Rows are points. Examples show where two turns around zero, p and q, send a point. Where does a point land after both, in the order given? Backwards means that the second turn is done in reverse. Each puzzle has new turns, and all numbers are rounded.

Turn p:
[43  9] => [ 35 -26]
[ 47 -12] => [ 22 -43]
[-28   1] => [-18  22]
[-42  12] => [-19  39]
[-20 -10] => [-21   8]
Turn q:
[17 30] => [22 27]
[-24 -52] => [-33 -47]
[-1 36] => [ 5 36]
[  7 -14] => [  5 -15]
Where do these land?
p, then q: [-29  34] => [14 43]
p, then q: [ 19 -50] => [-33 -42]
q, then p backwards: [ 1 30] => [-18  24]
p, then q backwards: [  9 -14] => [ -2 -17]

Turn p:
[  2  18  13  16 -10  40] => [ -5  -1 -28  19 -18  31]
[ 49  13  12   3 -23  10] => [ -4  23   6   1 -51  13]
[-32  24 -10  14 -24 -12] => [-37   6 -25  10  17 -16]
[ 16  23 -11  -8  29 -27] => [ 14  34  24  14  14 -13]
[-80 -33  13  38   5 -24] => [-33 -70  -5  19  52 -24]
[ 31  -4 -26  11  -3  23] => [ 28   8 -19   2 -32  -8]
[ 15 -41   9 -75  26 -10] => [ 37   0  47 -65  18  18]
Turn q:
[-36   4 -15 -16 -16 -20] => [-23   4 -12 -28  -4 -30]
[ 20  -1 -47  40  10  47] => [  9 -18 -58  38   2  35]
[  3 -14  32 -32 -21  14] => [  6  -4  30 -37 -11  22]
[-15  25  36  27   5  -8] => [-33  24  27  24   0   3]
[ 45 -47  -1  23  11 -30] => [ 31 -46  20  26  38 -11]
[-62  23 -30 -44  25   9] => [ -9  58 -45 -44  -2 -22]
[ 46  11  25   2 -12 -11] => [ 19 -16  38  23 -23   3]
Where do these land?
q, then p: [-34   2  16 -17 -17   6] => [-15  10  -7 -22  28  20]
p, then q backwards: [-32 -31   1  32  14   9] => [ 25 -30 -26  27 -14 -14]
p, then q backwards: [-16  10  50  24   0 -34] => [ -5   1  38  50 -19 -16]
q, then p backwards: [ 14  72 -35 -19 -20  20] => [ 57  11 -21  33 -40  34]
q, then p: [ 59 -28 -30 -16 -19 -24] => [ 19 -23  40 -27 -49 -27]
p, then q: [  2 -17   1  10  51 -32] => [12  0 47 32 25  4]
p, then q backwards: [  7  -7  -3 -13  -9  54] => [ 10  -3 -24 -18  -7  47]
